Each row is a point. To make a cloud, some directions were put in groups of two or more. Within a group, all points are equally far from the middle, so they leave a hole (a ring in 2 directions, a hollow ball in 3). The other directions are filled evenly. Then the cloud was stretched, turned, moved and blurred a little. Count the holes, and give their numbers of directions, smallest first.

Cloud (13 x 2)
[[-60  15]
 [  9  -7]
 [ 28  -5]
 [  0 -39]
 [-57  22]
 [-20  17]
 [ 26 -44]
 [ -2 -42]
 [ 28  27]
 [ -4 -53]
 [-30  23]
 [-13  47]
 [  2  33]]
Holes: 0

Cloud (20 x 3)
[[ 12 -42  10]
 [-21  22   6]
 [ 10 -26 -33]
 [-49 -48  22]
 [ 27 -59   7]
 [ 28  -2  44]
 [ 41  22  15]
 [-44 -18  26]
 [-18   0  -1]
 [-39 -60  32]
 [ 37 -25   3]
 [  6  -5  50]
 [ 10 -18  23]
 [-10  -1 -15]
 [ 14   4  44]
 [-39   9  29]
 [-35 -40  38]
 [  3  20   1]
 [-44 -38  24]
 [-25  14  10]]
Holes: 0

Cloud (22 x 3)
[[ 59 -18   2]
 [-42  30  17]
 [ 37   4 -44]
 [ 52 -36  -2]
 [ 32  38  30]
 [ 28 -34  45]
 [ 40   7  46]
 [ 58  -4  20]
 [ 32 -28  47]
 [ 40 -23 -40]
 [-43 -39  24]
 [-25  -8  54]
 [-37 -56  -3]
 [ 58   2  17]
 [-10   7 -56]
 [-35  37  20]
 [-55   8 -10]
 [ -6   9  58]
 [ 24 -48  37]
 [ 60  -4   8]
 [ -7  29 -45]
 [ 39 -52 -10]]
Holes: 1 (3)

Cloud (29 x 4)
[[ 16 -11 -50   3]
 [-60  16   1 -18]
 [-39  41  -1  23]
 [ 41   5  24  -5]
 [ -4  53   1  17]
 [-53  20  -8  26]
 [ 16   2  49   7]
 [-14 -34   6  41]
 [-51 -12 -25 -13]
 [-26  43   1 -38]
 [-41 -35 -18   5]
 [ -8  27 -47  19]
 [-47 -16  33  17]
 [-18  42 -22  28]
 [  9  26 -42 -28]
 [-29  -1  39 -41]
 [-10  15   9  50]
 [-38 -22 -11 -37]
 [ 25  -8  43 -11]
 [-50  -7   5 -36]
 [-35  42  -7 -32]
 [  7 -16 -21  45]
 [ 22 -31  33 -16]
 [-11  35  42 -23]
 [-40  27   7  36]
 [-51  21 -28  -6]
 [-21  49   8  23]
 [-31   8  44  24]
 [  7  19  32 -46]]
Holes: 1 (4)

Cloud (52 x 6)
[[-59 -10   4  18 -23   9]
 [-49 -36  14   7 -32  16]
 [ 15  39  23  21  -5   1]
 [-21 -28  35   9 -21 -37]
 [-16 -17  22   9  27 -21]
 [ 38  18  25 -25  23   1]
 [-18  -4 -35 -14 -21 -12]
 [ -2 -31  47  -9 -29   7]
 [-42 -26   7 -32 -19  -7]
 [ 24  37  16  24  12  -1]
 [-18 -12  58  27  -7   3]
 [ 10  30  -5 -39  33   3]
 [-47 -35   7 -15  -9 -10]
 [  9 -32  47 -12 -17  -5]
 [-13  22 -14  33  15  34]
 [  8  22 -23 -38  21   5]
 [ 40   7  25 -20  14   7]
 [-18  30 -23 -39 -17   0]
 [-54 -20  23  15  -3  20]
 [ 23  20  14  -9 -29   8]
 [-13   2  20  44 -24   3]
 [ 16 -17   0  36 -21 -12]
 [-43 -20   9 -36 -22  13]
 [ 21 -37  28   7   4  -4]
 [-11  41  -1   1   7 -23]
 [  7  18  40 -13  17  39]
 [ -9  33 -32 -34  -4  12]
 [-32  19  17 -56 -15  -8]
 [-20  20  21 -31  17  41]
 [-15  21 -16  29  22  36]
 [ 17  21  46  -3  35  -4]
 [ 13   4  43 -22   4  32]
 [ 12 -16   4  20 -32 -21]
 [  1  30  16  33  -8  14]
 [-20 -30  32 -14 -29  24]
 [-36   7  37  24 -21  16]
 [ 28 -29   5  30   6  -1]
 [-29 -12   7 -14 -46  20]
 [ 22  29  18   5  41  -8]
 [ 16   7   2  37  17 -18]
 [-40 -26   6 -35 -12  10]
 [-34 -28   6 -34  -4  -1]
 [-36  36  24 -27  -2 -18]
 [-34  22  23 -56  -3   0]
 [-30  41 -12  -2   4 -10]
 [-20   9  58  15 -12  10]
 [-39 -21   9 -39 -13  13]
 [-60   2  12  12 -15  11]
 [ -7  33  -4 -12  30  45]
 [-21  17  13  36 -18  17]
 [-39  37   6 -41 -17   9]
 [  0  40  23  12 -16  18]]
Holes: 3 (2, 2, 2)

Cloud (87 x 8)
[[ 25   4 -25 -11   1  -4  27  12]
 [ -5  -9  38  37 -23   8  -2   2]
 [  6 -21  13  -7  37  21 -15  13]
 [ -6  32  14 -11  20  10 -10  10]
 [  2 -35 -20  13 -12   0  -6 -15]
 [ -8  14 -15  17  40  -3  21   0]
 [  4  10 -21 -18   4  18  17 -13]
 [-26   1  20  20  -7   9  -4  34]
 [ 30 -13  -8  -1  14   8 -19 -16]
 [ 15 -21   2  40   6  -5   2   8]
 [-19  -7 -38  24 -16  -6  20  14]
 [ -4 -26  11 -21   4 -19 -12 -16]
 [ 31  -9  10  23  13  -7 -23  22]
 [-16  16   3  -4 -46   8  13   1]
 [ -6  -7 -31  -8  -6 -13 -21  25]
 [ -5  22   2   7  10 -29 -28   0]
 [ 14 -23 -14   1 -17  40  10   3]
 [-11  18  -2  37  10 -26 -11  -3]
 [-21  10 -12  18   6 -27 -10  36]
 [  7   6 -25   0   3  12  16 -27]
 [ -6  34   9  -2  -8 -15 -27   8]
 [  0  29   6  15  20  15  16   7]
 [-22  14 -15   9  14  37 -10  13]
 [  3  -5  17  21   8  50 -22  -5]
 [ 21  -8  -7 -17   0  36  -8  16]
 [-17 -27  -3  -2 -38   8  -9   8]
 [ 34 -33   0 -11   9  18  12 -10]
 [ -8  20 -26  41 -26  12  17   8]
 [ 26 -15   6  -5  -7 -35   7 -10]
 [ 13   7 -15 -23 -17 -35   7   5]
 [ -7 -33 -27  15  -1  -7  -5 -26]
 [  8   0  39  19  -3  38  -1  26]
 [-19  -5   9  10 -17   3 -30 -22]
 [ 31  18 -14 -12 -21 -15  -6 -10]
 [  4 -14  23  32  -7 -11 -12  22]
 [  1  -7  -7  44   2  17 -17  21]
 [ 39  19  19  32   9  16   7  -9]
 [-33  20   7   1   9  -2 -22 -13]
 [-14  11  22  14 -27  19  17  27]
 [ 15 -31  25   4  24  13  23   3]
 [  3 -24  31  14  -6  29  19  -7]
 [-23  24  18  13  12 -13   4   7]
 [  8  15 -33   7 -31  14  12  -2]
 [-20  30  -5   0 -38   6 -23   2]
 [  0 -28   6 -29  -6  19  16  14]
 [ 37 -28  -9  -3 -14  11  -4   1]
 [-29  23   7  24 -35   3  15  -1]
 [-13  32  19   5   6  26 -18 -15]
 [ -4 -11  15  23  13  33  11  23]
 [ -6 -22   2  36   3  39  19   6]
 [  8 -24  18  -6 -29  -2  -9 -11]
 [ 16 -18  38  -3   2   7  19  -9]
 [ -7  34  29  10   5  -6 -12   4]
 [  0 -36  11 -17  12  19   7 -20]
 [ 11  -1  17  36  12  43 -16  -1]
 [ -5  28   9  -6  31   8  -2  16]
 [ -6  -5 -32 -10 -24 -19   7  14]
 [-30 -38  17  18   2  13  18   0]
 [-38   7 -11 -20   4   1  -4 -15]
 [  2 -27 -10  37 -12  36  18  -5]
 [ -6  16 -25  34   1   2  15  18]
 [ -4 -16  -5  60 -17  25   4   4]
 [ -1  16  10   7  -5  26  27  18]
 [ 22  12 -24 -24  14   8  -7  16]
 [ -7   3  17  -7  27  15 -18 -21]
 [-18  25  -1  18  11 -29 -21   4]
 [-11 -11  10 -12 -43  24 -11  14]
 [-18  -3 -42  11   1  10 -19  15]
 [ 26  -6 -20 -10  -8   6 -19  25]
 [  3  12  23  -8  -7  -2  23 -10]
 [  4 -19  10   9  12 -21 -33  14]
 [-14  23 -19  34  14  20   8  15]
 [  9  23 -27  -6  21   3 -13   5]
 [ 31   8 -10   4 -37  -4  16  27]
 [  1  30  -3  -7 -17 -16 -27   5]
 [ 20 -12  -5   9 -15   3 -25 -15]
 [-27 -12  26  39  -6   8 -19   9]
 [ -5  -9  12 -19   5  11   4 -30]
 [ -6  29 -27  23  15   1 -14  12]
 [ 25  -2  28  11  41  14  -7  -1]
 [ 24 -19  -1  34 -31  25  10   3]
 [-15 -25 -12  28 -45   9   6  10]
 [ 10  21  13 -37 -24  14  -1   8]
 [ 14  15  33   5  13  33 -21 -16]
 [ 39  -6  19  39  -7  27   5   8]
 [  0   9  -8  18  48   4 -13 -16]
 [ 22  -7  11  46  -4   8  -9  12]]
Holes: 3 (2, 2, 2)
